Each row is a point. Before rounding, the points of a table are all equally far from one centre. They may lie mostly on one side of it. Where is the centre, to within rounding?

Points:
[[-59 -18 -26]
 [-53   0   5]
 [-59 -20 -14]
 [-58 -14  -3]
 [-52 -15   4]
 [-59 -15  -5]
 [-55  -5   4]
 [-57 -21 -27]
 [-60 -14  -8]]
Centre: [-30  -5 -18]

Points:
[[ 42  -5  58  -4  -9 -26 -14 -11]
 [ 26  -9  54 -13   6 -37 -25 -17]
 [ 25 -13  55 -35  -7 -14 -33 -39]
 [ 42 -27  56 -17  11 -19  -8 -15]
 [ 53 -10  40 -36   0 -21   1 -11]
 [ 46 -25  54 -11   0 -26 -15 -23]
 [ 45 -32  47   1   1 -23   3 -29]
 [ 44 -16  36 -25   6 -33 -32 -19]
 [ 28 -37  53 -40 -16 -17 -21 -19]
 [ 37   0  60   8   5  -7 -10 -18]
 [ 49 -15  50 -17  16   1  -6 -33]]
Centre: [ 15 -13  19 -13  -9  -4  -7 -20]

Points:
[[ 13 -13  -2  12 -26 -21   6 -14  55  35 -25 -15]
 [ 20 -10 -41  18 -18 -20   5  -8  23  12 -19   0]
 [ 12 -18  -7  27 -12 -36 -39  -7  31  34  -3 -27]
 [ 37  -8 -29  13 -17 -25  -1 -11  57  16  11  -2]
 [ 25 -20  17  19 -32 -55   2 -18  34  19  19  -1]
 [ 14  -3 -37  25  -7 -31  -6   6  22  37  14 -12]
 [ 19 -10   4  24  -3 -31  13  -2  51  28  -4   7]
 [ 42 -21  17   2 -24 -40  17  -1  35  27   0  -6]
 [ 22 -27  -2  27 -11 -16  -4 -22  40  28   2  23]
 [ 46 -15 -13  10  -9 -26 -16 -17  39  24  -5   7]
 [ 31   4 -11  19 -14 -14  -6 -21  25  43 -10   7]
 [ 21 -12   2  11 -35 -40   9 -16  59  24  12  -2]
 [ 20 -13   1  21 -16 -28 -36 -28  48  15   4   8]
 [ 26 -10 -14  30  -1 -15  -9  -2  60  24   4  -6]
 [ 34  -9 -18  24 -22 -48   1 -34  45  14  10 -21]
 [ 17 -29 -10  30 -12 -51 -18 -34  39  -8   9  -7]
 [ 21 -18   0  26   0 -50  19 -33  51  10  12 -46]
 [ 41 -17  -7   4 -19 -31 -12  -5  43  43   8  -4]
 [ 20 -11   9  26 -40 -15   1 -41  30  48  14 -17]]
Centre: [  4 -15   2  -5  -5 -10   1 -20  18   6  16 -24]

Points, 25 rows:
[[ 17   5   6 -19  29   0  44  -8  11  23 -24  -3  18  -3 -32  -5  15  -8]
 [ -6   1   7  -4  19  40  36  -6  33  10  17 -11  29   3 -16  -5  10   6]
 [  4   8  -6   0  20  26  37   4  10  10  12  11   3 -15 -41  -8  24 -20]
 [ 11  -9   4   8   7  31  36 -22   6  10   2 -20   1   2 -37   5  22   2]
 [ 22   3 -10 -17  -9  23  28   1  29   4  -1   2   6  -5 -27  22  48  -2]
 [ -5  12   4 -20  13  13  35  -9   3  21 -19 -26  11 -16 -31  -9  19   4]
 [ 14   1  16  -6  20  15  60 -15  17  10   9  13  -7  -4 -25  11  33  -4]
 [ 22  13   8   3  25  26  31   6  17  46  -8 -11  12  17 -13 -11  24 -14]
 [ 37  -4  32 -18  27  21  41 -12  10  10   6   9   7  -7 -16   4  15 -15]
 [-10  14   3  -2  -9  11  36 -33  -3  37 -20  20  17   0 -31  14  28 -16]
 [ -8 -12   3 -19  -1  -3  44   3   3  13 -13 -22   5  13 -27  22  39  -6]
 [  9   2  -7 -13  13  42  40 -24  -1  25  -9   4   2  -5 -26  28   1   1]
 [ -1 -16  13 -18  17  14  15 -26 -14  37 -20   7  21  -4 -33  24  27  -1]
 [ 11 -16 -13 -14 -10  20  19 -31  34  27   0 -25  -2  -8 -25   3  27  -6]
 [  2   4   6 -22  15  19  57 -14  19  28  -9   1  25 -13 -19   3  29 -22]
 [  6 -12 -12 -16  16  38  35  -9  -8  -6 -16  -3   5   8 -14  18  58 -17]
 [ -2   7   4 -10   7  11  37 -22  10   0  -2  -3  37 -14 -36  14  31  -1]
 [  6  -3  12  -6  24  29  36 -13  -1  26 -26 -14  15 -10 -13   5  53  -5]
 [  8  14   1   6  18  14  29  -9  18   5  -7 -23  30 -15 -12   9  48  19]
 [ 28  13   9 -20  25  20  23 -29  -6  35   4   2  -3  -5 -22  23  35  -6]
 [ 31   0  -9  20  11  33  32 -37  11  33 -10  15   8  -4 -22   8  23   1]
 [ 12  12  -6  -2  33  12  35  -8   6  12   8   1   4  -2 -30  27  30  26]
 [  8 -23   2 -18  10  27  41 -15  14  18 -18  10  39 -14 -22   1  17   6]
 [ -1   2  22 -24  24  27  32 -22   9  23  -8   8   3  23 -24  32  34  -1]
 [ 10   3 -14   2   9  12  40 -21   5  16  -2   3  24   7 -41   4  44  -7]]
Centre: [ -2  -3  -4  -3   8   3  11 -12   6   9  -3  11   3   3  17   3  17  -7]

Points:
[[  2   2  26 -40   1  -9 -21  30  -8 -33 -11  -6  45   0  -8  32  14   6
   18   8 -31 -10 -22   4]
 [-19  18  23 -16 -12 -29 -11  31 -10 -18  -9 -14  33 -10  -8  28  33   2
   -3  12 -32 -21 -28 -12]
 [-12   5  13 -12  11 -33 -23  22  -7 -13   1   3  27 -36   5   0  17  26
    7 -18 -27  -9 -29 -20]
 [-11  11  15 -14  16 -16 -12  37  -4 -20 -33  -3  26  -1   6  33   8   8
    6   0  -6 -14 -11 -35]
 [ -8   9  19 -13  10 -23 -14  31 -11 -17 -26  -1  13  -7   5  22   2  -2
   20 -20 -41 -24  -8 -23]
 [  0   2  21 -14   7 -25 -11  18   5 -16  -9 -14  32 -18 -10   6   4   9
   18 -15 -36 -20 -24 -34]
 [-26   6  -3 -32  15 -46 -11  26  -8  -1  -7 -14  28   7  13  19  10  10
    4 -16 -17 -14 -17 -21]
 [-12   8   6  -7   9 -23  10  43 -18 -17   3 -17  24  -3 -11   4  21  25
    3 -18 -35 -27 -22  -5]
 [  5  -3   4 -20 -13 -39 -23  46 -11  -7   7  -6  30 -16   4  32  12  19
   -4 -15 -34 -12 -23 -18]
 [-17   4  -4 -25 -23 -28 -34  15 -25 -36 -14 -14  14   0   0  11  24  28
   -7 -11 -25 -39 -11  -1]
 [  2   6  26 -19   7 -20 -16  49 -17 -22   2  -8  35 -12  -4  12  19  15
   -4  -2 -33 -32  -8 -14]
 [ -3   7  44 -22  16 -33 -26  26 -21 -20   5 -11  19  -4 -13  12  23  23
    4  -2 -30 -18 -15 -17]
 [  4  -8  17 -22   5 -25 -13  35 -17 -28 -14  -4  37   0  -5  -1  17  -7
   16 -12 -41 -10 -11 -31]
 [-13  17  20 -26  10 -28 -37  32 -24 -15 -14  -5  27 -13   5  10  15   1
   -2   0 -27 -26 -16 -23]
 [ -2   9  27 -10  -2 -32 -28  33 -14  -7  -2  -5  27  -9   2  -3  23  30
    8 -19 -30  -8  12 -16]
 [-14  17  10 -37  -6 -26 -30  24   3 -13 -21 -16  35  -8  -5  11   6  19
    4 -28 -40  -5   8 -10]
 [  4  -8   5  -5  12 -20 -15  37   0 -14 -16   1  15 -38  13  25  25  17
    3 -21 -44  -2   5 -15]
 [-11   7  31 -18  31 -13 -16  27 -10  -7  -2 -18  44 -17   1  16  17  13
   -1 -30 -31 -17  -9 -16]
 [-16  -4  19 -13  14 -12 -31  34 -24 -11 -23  -9  36 -21   0   1  24  12
    2   0 -36  -6  -2 -21]
 [-10  -4  -5  -8   6 -24 -14  30 -11 -24 -21  10  34  17  16  -5  -6   2
   -2  -9 -26 -14  -9  -7]
 [-21  24  20 -12  -7 -26  -6  22 -16 -17 -10 -28  40   0 -13  14  13   0
    4  -4 -22 -38  -8   1]
 [-14  14   8 -38  11 -30 -44  19 -15 -37  -8 -12  17   0   6  11   0  10
  -14  -2 -20 -20 -20 -20]
 [-23 -17  25 -12   6 -29 -30  21 -34   4 -14 -11  12  -3  -3   8  27  13
    7 -13 -17 -21 -12   0]
 [  3   7  13 -29 -10 -13 -25  37 -12 -15 -19  11   3 -16  10  20  18   6
   12 -14 -26 -35  -6 -24]
 [ -1  17  23 -17  13 -20 -24  31 -31 -23 -10 -11  12   3  17  22  18  14
  -16  -9 -20 -26 -27 -25]
 [ -8   0  29 -19  27 -10 -36  24  -4 -10  -4  -6  26 -17   1  -4  27  23
    2 -18 -31 -13 -13 -11]
 [ -1  -6  18  -3  13 -22 -34  14 -14 -16 -10  16  -4 -11  -7  34  29  13
  -10 -13 -60 -12  -1 -12]]
Centre: [ -1   4  -2 -16   2 -10 -10   3 -15 -20   3  -2  19  -6  -8  24  19   7
  -4 -10 -16  -3  -1  -7]

Points:
[[ 17 -15   1  -9  10 -28  -5  -5 -38   6   3  21 -34 -16  20  15  -7  -7
   41 -10  25  -3 -11   0]
 [ -4  -3  29 -11  18 -25 -25 -10 -24 -22   4  -1  -1  20  21  30  -7  13
   17 -35   8  36 -13 -23]
 [ 19   2  10  -7  -4 -25 -24  -3 -32   7  -9  -7 -54  21  28  17 -12 -16
   44  14  22  -2 -23  -4]
 [ -9  -1  41 -17   6 -13  -7 -34 -12   3   9  42 -39  11   9  32  -1   2
   41   8  -2  34 -16 -17]
 [ 19 -20   1 -23  -1 -18 -14 -20 -20   1   4   1 -26  37 -14  30  -3   8
   23  18  43  31   2   0]
 [ 13   5  15 -26  15 -26 -40 -36 -30  -5   5   4 -17  18   4   3  18  15
   19 -16  42  -5 -14   2]
 [ 14   6  12 -34  22 -22 -10 -41 -32  -7  -5  23   5  -8  12   9   5 -10
   27   9  34   0 -21 -14]
 [ 35  -6  40 -38   0 -16 -17 -38 -38 -11  -4   5 -31  23  14  17  -5  -2
   55   4  21  12 -20   1]
 [  1  -2  11 -25  18 -27 -26  -4 -28   6  -4  25 -17  21  14   9   8 -25
   35  13  17  35 -33   6]
 [ 16  22  20 -25   2 -12   3 -37 -25  -2   1 -10 -32   5  15  24   8   3
   56 -27  30  42 -16  -2]
 [  2  15  28 -13  -8  -9 -36 -15 -31 -19 -34  -4 -45  47   3   6   9 -17
   33 -10  25  -3 -28  28]
 [ 21  10  12 -36  -1 -27 -22  10 -34  -4 -13  10 -25  27  -7  27  16  10
   23   0  29  -2 -38   9]
 [ 13  -8  11   1 -21 -27 -11 -19 -35  10  -5  26 -13  14   4  18 -14   0
   35   6  34   5 -27  -6]
 [ 25   1  19  -3  -3 -25 -43 -19 -23   2  -4  22 -20  18   6   7 -15 -25
    6  26  27  14   0 -32]
 [  7 -18  14 -43 -12 -16 -15 -25 -23   6   1   6 -21  20  10  18   3 -12
   39 -13  46  30 -19 -13]
 [ -3   4  21 -19  18 -21 -29 -19 -18  -8  22   7 -23  24 -16  38 -10   2
   35  28  21  17  -6 -22]
 [ 29   0  20 -34 -26 -24  -5 -18 -23   0 -17  -5 -34  13   6  31  20 -14
   46  15  37  34  -3 -11]
 [ 13 -30  25 -23 -12  -8 -43 -26 -23   7  -8  -3 -20  15  24  22 -16  -2
   14  36  27  27 -18   9]
 [  5 -10  18 -25  -5 -15 -42 -33 -24 -23   5  -8 -14  -4  11  41   1  -2
   30   6  20  22 -35  21]
 [ 14  -2  30 -10  -8 -27 -16 -43 -27  -1 -16  10 -36  23  11  53  16   8
   29   0  31  19 -10  -4]
 [ -2   5  20 -28 -13 -35 -29  -1 -30   7 -21  28 -21  24   7  23  -6  11
   15  18  15  29 -24  -6]
 [ 25   0  14  12  -6 -19 -19  -1 -34   3 -18  -2 -29  33  -9  13  -2   6
   53   6  20  -1 -18 -14]
 [ -3  11   6  -4  -2  -4 -18 -29 -23  14 -41  -3 -30  27  22  18   7  10
   27   5  43  33 -15 -18]
 [  1   5  27 -37  -7 -21 -46 -28 -46 -24  -6  22 -33  16   3  26   6 -18
   35  14  23  17  -6   7]
 [ -2  -3  31   4  10 -26 -15 -30 -19   0 -14  19 -22  24   0  16   2  -8
   60 -22 -14  30   9   9]
 [-12   2  18 -25 -13 -22  -8 -20   1  -3   0  -4 -34  27  -7  33   0  12
   40   7  15  -5 -28 -33]
 [ 20 -10  16 -22   1 -10 -48 -31  -5  -2 -24  18 -43   8  19  30   3   5
   24   9  21   7  -9 -23]
 [ 34   2  36 -39 -24 -12 -12 -13 -21   0 -32  18 -13  19  18   9  -7 -18
   40  -8   6 -16 -36  -4]]
Centre: [  5  10  34 -14  -1  12   0  -9 -14  -5  -4  -5 -21   8   6   9   5 -10
   5   1   6   9   2   7]
